Each point is reached from the start by the listed moves, each made once or not at all, plus a little noise. Is the number of moves made odd or even? Then give how often each move was made.

Moves:
(1): [ -6  23  24 -19  11]
(2): [-83 -19  27 -18  69]
(3): [ 15  -8  -1 -11 -46]
Start: [ 10 -13   5   3  16]
Points:
[-66 -17  53 -45  50] -> odd (1, 1, 1)
[ 25 -21   3  -9 -29] -> odd (0, 0, 1)
[ 18   1  27 -28 -18] -> even (1, 0, 1)
[-79  -7  54 -34  97] -> even (1, 1, 0)

Moves:
(1): [  6  15  13  -1  13 -13  22   6   4   0]
(2): [10 17  0 18 22 27  2 -8  1  7]
(3): [  9 -17   1   1 -31  11  26 -23  34  -7]
(4): [ -7  12   3  45 -15  -9   8   3 -15  -9]
(5): [  8   9 -46  23  19 -10  22  25  37 -27]
(6): [-10   1  -1  17   5  16  -6  29   6   3]
(7): [-37  11 -11 -19 -36  14 -12  29  17 -25]
(8): [ 15  -2   2 -13  20   6   0   4   8 -24]
(9): [ 60  10 -59 -13  -4   5 -31  35  35 -19]
Start: [  8   2  -5  13 -16   7  18 -15 -16   9]
Points:
[  62   47 -121    7    8   51   -3   67   85  -73] -> odd (0, 1, 0, 0, 1, 0, 1, 1, 1)
[ 40  52 -74  49 -23  60 -19  81  37 -57] -> even (0, 1, 0, 1, 0, 1, 1, 1, 1)
[ 76  51 -97  69  -4 -30  45  54  40 -51] -> even (1, 0, 0, 1, 1, 0, 0, 0, 1)
[100  61 -97  74  43  11  40  49  50 -63] -> even (1, 1, 0, 1, 1, 0, 0, 1, 1)
[-15  31  -3  -1 -10  33  25  48  20 -38] -> even (1, 0, 0, 0, 0, 1, 1, 1, 0)

Moves:
(1): [ 16 -23  -2  10 -21 -27  -4   7  -2   0  -3   4  11  19 -16  11  -6  -4]
(2): [ -3  10  -6  -8 -13   1 -18  30  -1   0  12  -1   8   1   3  -7 -19   8]
(3): [-15   9  21   4  14  -8  -8  -2  -4 -12  -1 -14  -2  12  -9   9  -2   2]
(4): [  2  -4  -6   6   8  11 -14  10   0 -23 -16   0 -33  -3  -6  -2   5 -23]
(5): [  1  -1 -23  15  20  -6  15   5  -7  -1 -10   4  19  25  10   0  -2   9]
(6): [ 32   9  -4  -3   4   4  46 -14  -6  11  -2  -3 -23  -7 -14 -15   2 -12]
(7): [ 11  15   2 -20 -31  14   1  11  21  19 -19 -26   1   8 -13   0  25  -7]
(8): [ -6   8   2   8 -10   9   0   9  -7 -10   3  -5   1 -16 -14  26  -7   9]
(9): [  1   0  -3 -26  -7  28  -7   8  17  23  -6 -12 -11  17 -18 -17   7   1]
(10): [-21 -13  10  13  -9  13  13  -2 -14   8   6  -4  -2  -1   3  21 -16  -7]
(11): [  5  -8   4  19   4 -28  -9  28  33  -4  13   3  13   9   0  -6   1   2]
(12): [ -2 -15  -1 -23  -4   3  26   6   9  -1 -10  22 -16 -14  31 -19 -24  19]
(13): [  4 -10  26   5   5  11  -6 -11  -1  -7  -5 -24 -13 -11   4  25 -24  -9]
(14): [-16  -1  10   4 -28   9   2 -15   1 -14  20 -18  13  10  -7   8  -6   0]
(15): [  7  -8   4 -19   7  13   2   0 -19 -13   8   2 -29 -10   7   4   4  -2]
(16): [  2   4  -6  -4  21 -15  -6   9  19 -10  -4   6 -16  -2   8  11 -10 -10]
(17): [ 18   2   2  20   6  -2  11 -24  -7   1  -5   6 -12  24   5   4  11  -1]
(18): [ 11   4 -25  10   7  -7   4  -7 -12  18  -6 -20 -15   9   8   2   0  13]
Start: [  0  25  -8   2  -2 -12   5 -18  -1   6   4  -2   0  14   8 -16 -17  24]
Points:
[ 13  42  -3 -13 -43  40  46 -31   3  15  20 -41 -21  17 -46 -17 -21  24] -> even (0, 0, 0, 0, 0, 1, 0, 1, 1, 0, 0, 0, 0, 1, 0, 0, 0, 0)
[-18  13  26 -24 -28  65 -13  14 -25   6  20 -46 -48  -8  -4  39 -73  21] -> even (0, 1, 0, 0, 0, 0, 0, 1, 1, 1, 0, 0, 1, 0, 1, 0, 0, 0)
[ 29  34 -39 -18  19  -6  56  43   1  20   3 -21 -53  40  12 -40 -59  72] -> even (0, 1, 1, 0, 1, 1, 0, 1, 1, 0, 1, 1, 0, 0, 1, 0, 0, 1)
[ -6   4  24  27 -22  -5 -13   6 -61  -8  17 -65 -43  19  -6  76 -88  34] -> even (1, 1, 1, 0, 0, 0, 0, 1, 0, 1, 0, 0, 1, 0, 1, 0, 0, 1)
[ 38  -9 -30  -2   0  27  55  -3 -30  12 -19 -10 -67  54 -26 -18 -25 -13] -> odd (1, 0, 0, 1, 1, 1, 0, 0, 1, 1, 0, 0, 0, 0, 1, 0, 0, 0)
[  18   11   27    9  -18   46   46   -4  -12  -16   17  -70 -121   35
    0   17  -90   21] -> even (0, 1, 1, 1, 0, 1, 0, 1, 1, 1, 1, 1, 1, 1, 1, 0, 1, 1)
[  53   17   35    5  -20   16    4   39   26  -11  -15  -68 -108   53
  -51   48  -45  -31] -> even (1, 1, 1, 1, 0, 1, 1, 1, 1, 1, 1, 0, 1, 0, 1, 1, 1, 0)
[ -4 -17   2   5 -10   0  29  -8 -11 -32 -32 -69 -85  53  29  50 -77   5] -> even (1, 0, 1, 1, 1, 0, 1, 0, 0, 1, 0, 1, 1, 1, 1, 1, 0, 1)
[  31   23   13  -55  -38   78    2   21   10    0  -34  -40 -103   11
    6   -3  -43   20] -> odd (0, 1, 0, 1, 0, 0, 1, 1, 1, 0, 0, 1, 1, 0, 1, 0, 1, 0)
[ 24  -9  10  25 -52 -21  82  13  45  -2  -5 -40 -12  30   0  47 -83  15] -> odd (1, 0, 0, 0, 1, 1, 1, 1, 0, 1, 1, 1, 1, 1, 0, 1, 0, 0)

Moves:
(1): [  6 -15  -5  -7   4 -14  -8  19  10  -4  -7  -5  17 -13  16   1  26 -24
 -25  -5 -12  22  16   1 -18]
(2): [ 15 -24  14  11 -23  -2 -17  29  18   6 -15 -11  19 -10  -2  -3 -32   6
  -3  47 -11 -16 -30   2  31]
(3): [-19   9 -14  -7 -22  -4 -12 -22  -4  -3 -19  15   5  -6   0  17   7  -2
  24  -7 -10 -20  -3   9  -5]
(4): [  4  -2 -19  30 -22 -34  -4  -7 -18  10   5  44  -2   7   9 -16   3 -34
  -3   6   7   4 -11  -9 -32]
(5): [  4  10   0  -1   9   3  17  -8   5   8   2   8  -3  13  -3  -3   7   2
  -6  -2  -5   8  -1 -10  15]
(6): [  1   5 -28   9  -3   6   3  14   0  -8 -13 -19  -1  11  17  -7 -10   9
   8   2 -13  -4   6  -7  -3]
(7): [ 20  17  10  -8   3   1   3  17  23   2 -21  -2  10   2   8  -2  -5   4
  -5  10  -3   4   5  15   6]
(8): [ -8   0   7   6   7  -7   8   1  14   2  10   5  -3  17  -5  -1  -5  -5
  14  -6   6  -6 -10   3  10]
(9): [  4  14  -9   3  -4   3  -2  -2   6  -8 -14   0 -17 -13  16  15 -10  -3
   7  -3 -12  -9  12 -13  10]
(10): [  5  -6  -4   2  11  -9 -10  -3  15  -6  -7 -14  17  -5   1 -14  -1  -4
   9  19  -5  -6  -2  -5  15]
(11): [-14 -16 -14   2  -1 -12 -13   5  -3 -14 -13   9  -4   2  -4  -2   9  -7
  -9 -13   0   8 -14   7   7]
(12): [-23 -12   7  14  11  20  11   5  -3 -11 -27  -6   1  19 -11   2  34  33
   3  15  13  13  11   8 -16]
(13): [ -5  -5  10   6 -18  -1   1  -5 -21   5 -12 -10  -1   8  -1   6 -21 -10
  -4   8   7 -11 -13   3   7]
(14): [-14  -7 -14 -10  -3  -7   1   7 -14  -9 -15   4   1  -2   9   2   2   1
   4  -1   3  16 -17  -8   4]
(15): [-22  10 -17   7   5  10  -4 -27  10 -10   9   7  19  -8   5 -13 -25  -6
   0   8  17  -8 -16  -7  -9]
(16): [ 19 -17  13 -10   5  -3 -12   9  20  19  17  -7  -9  10  27   3  11  -4
 -17  11   8  11   4   5 -11]
(17): [  2   7   1   0 -18   7   9  -5   1 -17  11 -11   4   3   0 -13 -12  -8
  -1  21   5  -1   1  -6 -16]
(18): [  1 -40   1   4  -3   6  -1  -3   6   2 -10  16   9 -11   4   4  12  -7
  13 -15  -4  13  11   5  -1]
(19): [-12  -4  12 -15   5   1 -20   1  23   7  14  11 -10  -7  -7 -19  -9  -7
   4  -8  -7 -25   9  -9 -11]
(20): [-13  -9  11  -7  -9 -26  -6 -22  35  -6  17  -4   3  12  -9  -5   0  16
   3 -23 -12   8  29  16 -12]
(21): [  4  21 -26  -1  16   7  -6   5  13  28  -5  -1 -14 -23 -22  12  -5 -12
   0  -7  -7  -5   8 -16 -25]
(22): [-17   8   4  14 -19  17  17  20   3   7  20  -2  -3  -5   4 -25 -10   1
  -2   3  25  22  20   8  11]
(23): [-13  20   1   3  11  30   6 -13  21   9  -3 -15 -10 -17  -1 -17   1  22
   6  -3 -12  13 -40  -4  15]
(24): [-10 -37 -14 -13   9   1  23 -15  23   6  15 -21  -2  -7  -1   4 -15  34
  21  -1 -11 -45  -9  27  29]
Start: [ 13  10  28 -18  -8   3  -4  17  14   2 -14 -13  22   2 -16 -14 -20  -6
   1   6  -4  25 -21  19  17]
Points:
[-56  57 -35  35 -31   3   7  17 121  -9 -14  26   1  29 -14 -94 -56 -22
  16   6  11  34  22   1 -47] -> even (0, 0, 0, 1, 1, 1, 1, 1, 1, 0, 1, 1, 0, 0, 1, 0, 1, 0, 1, 1, 1, 1, 0, 0)
[-65 -38 -45  31 -64   3 -25   0   3 -52 -72  32  23  15  22 -53 -47 -45
  25  24  17  20 -44 -18 -39] -> odd (0, 0, 0, 1, 0, 1, 0, 0, 1, 0, 1, 1, 1, 1, 1, 0, 1, 1, 1, 0, 0, 0, 0, 0)
[-23   3 -29 -36  23  29 -17  19 105  20 -77 -49  27 -16 -28 -20 -18  46
  62  27 -48 -65   4  41   5] -> even (0, 0, 1, 0, 0, 1, 1, 0, 0, 1, 0, 1, 0, 0, 0, 0, 0, 0, 1, 0, 1, 0, 0, 1)

Moves:
(1): [  5  -6   0 -16  -2 -10   8 -19   5   1  -8 -10  -4   6  -3  12  -2   0
  -2  20  11  -6  11 -13  12]
(2): [  4   4   3   9  13  -6 -18 -15   0   5   0 -12 -12   6   7  11  -2  -5
   7   3   7  17 -10  -4 -15]
(3): [  9  31   3 -24 -22 -14  10   5   7  42  24 -27  -6 -16 -17  -2 -23 -16
  -2  -3   0  26   8  -5   7]
(4): [  9  13  -2   8  -4   8  -1   9  21 -13  -8 -11 -10   5  10  -7  19 -10
   2  -8 -18  -2 -10  15   2]
(5): [  3  10  23   7 -11   2 -11  19   9 -20  -6  -5   0  -1 -10  14  11   1
  -9  -5 -22 -16   6 -13 -15]
(6): [ -6 -14  13  31  -4  -2   1   2  -4   4 -18   7  -2  -5   6   3  -9 -24
  -3   6   3 -11  -1  21 -11]
(7): [ 11  12   9 -13   8 -12  -4 -18 -16 -18  -2   6 -24 -23 -14 -15  -4   4
 -26  15  16   4   6   5   5]
(8): [ -9   9  -2 -11  -1  11  11 -14  15 -13  -1  -1  -3  -2 -18  15 -10  -1
   1   2 -38  -4   7 -18 -14]
(9): [-14 -26   4   3   2  15  18   3 -12   9 -18  -5   8 -23   9   5 -14 -11
  16 -18  10  -7  -3  -3  24]
(10): [ 14   6 -21  19  15  14   8   3   5  17   7  -3   3  24  10  12  -2 -18
 -20  -9   5   4  18 -22 -23]
(11): [-18   4   2  -7  -3  19   5  -4   4  -4  -4  -2 -22  17  14   7   4  22
  -1   5  -4 -11  -4   4  23]
(12): [ -1  -2   6  -1  10 -10   8   4  -1  -2   8   3 -10  -2 -11  13 -27  -3
  -7   3 -14  -9 -27   1  19]
(13): [  2  -8  14  -4  -2  17  -4  13   5  -5  -4  -9   8 -15   5   7   2   7
  -3  13  -4   0   1  26 -12]
(14): [  2   9   1  11 -10 -19 -13  -5   7  -9  -8   5   9  -3  -1  -6 -10  -3
  -9  -5   4  -4  -4  13 -10]
(15): [ -5  -1  -5  10  -3  -8 -16   0  -9 -18  -4 -10  -6   6   1  14  -1 -13
  10   3 -10  -2   6  25   9]
(16): [  8  18  15  -3 -15   6  16  17 -11 -27  42   0 -27  13   1  16  -4  14
  10  10  24 -24 -21  18  -2]
(17): [-16  -5   3   3  -2  -9  -1  14   3 -13   0  -7  -7  -3   6  -8   3 -14
   5 -10  -6   6   8  -2   0]
(18): [  5  -1  11   6 -16  -8   9  42  -5 -10 -12  -1 -16 -16   7  11  -6   5
  26 -14  -6  27 -23 -16  -5]
(19): [  8  19 -26  -9  14 -10 -11 -19  -5   9 -18   3   0  -4   5  -1  -3  -6
 -19  20  10  -5  -5   3  -1]
(20): [  6  14  -1  26   7 -19  -4  -9  -5  -8   9  -8   7  -9  13  -4  17  -8
   0  18   8   7  -2  15  -1]
(21): [ -9 -10  -9   5  -5 -11 -11 -19 -16   2  20 -11 -16 -12  -1   0  20  11
 -16   5   1  10 -21  20   0]
(22): [ -7   3  11  -7   2  -5  -1  -4  -9  -9  -4   5   2  16   7  -2  10  11
  -1 -12   2  -2   1   1 -16]
(23): [ 11  16  -2  -6  -1 -15  -2   7  18   3   6  -7 -21 -18 -14  17   9  22
  12  20   9   0  10  11   4]
(24): [  5  -8 -30  23  34   1  -7  -4 -26   3   8 -36   3   3 -14  12  -3   6
  27  14   2   1 -14  15  -5]
Start: [-22  37   3   0 -10  -8  -9  21  16  -2  11  -9   7  -6  15  10 -13 -14
 -11  10  32  -3 -27   2 -16]
Points:
[-18 121 -14   4  -5 -54   9  -6 -19 -41  65 -72 -83 -34  18  43 -30 -77
 -59  24  23  -1 -61  55  -6] -> even (0, 0, 1, 1, 0, 0, 1, 1, 1, 1, 0, 1, 0, 0, 1, 1, 1, 0, 1, 1, 1, 1, 0, 0)
[   5  117  -26    9    7   -9   18   -4   43    0   71 -100  -75   48
  -10   92  -73  -29   -5   44   14  -14  -71    6  -22] -> odd (1, 1, 1, 1, 0, 0, 0, 1, 0, 1, 1, 1, 0, 1, 0, 1, 0, 0, 0, 0, 0, 0, 0, 1)
[-18  73  -6  19   6  -5  -4  18   7 -10  49 -52 -88  -7  22 102 -23  16
 -38  42  61 -40 -82  15  -1] -> even (0, 1, 0, 0, 1, 0, 0, 0, 1, 1, 1, 1, 0, 0, 0, 1, 0, 0, 1, 0, 1, 0, 1, 0)
[  16   73   30   36   20  -53  -11   58  -17  -89   42  -96  -83  -42
   22   59  -24  -19   31   71   54   19 -109   61  -19] -> odd (1, 1, 0, 1, 0, 0, 1, 0, 0, 0, 0, 1, 1, 0, 0, 1, 1, 1, 0, 1, 0, 0, 0, 1)
[-19  63 -17  91   0  -6  -3  53 -13 -62  58 -88 -80 -15  28 118   9  13
  27  78  22  -7 -70 104 -49] -> even (0, 0, 0, 0, 0, 1, 0, 1, 0, 1, 1, 0, 1, 0, 1, 1, 0, 1, 0, 1, 1, 0, 1, 1)
[  -9   64   11   29   11  -54   -7   32    1  -70   79 -101  -66  -20
   18   66   36   25   18   84   50  -24  -90  107  -16] -> odd (1, 0, 0, 1, 0, 0, 0, 0, 0, 0, 0, 1, 1, 0, 0, 1, 1, 0, 0, 1, 1, 1, 1, 1)
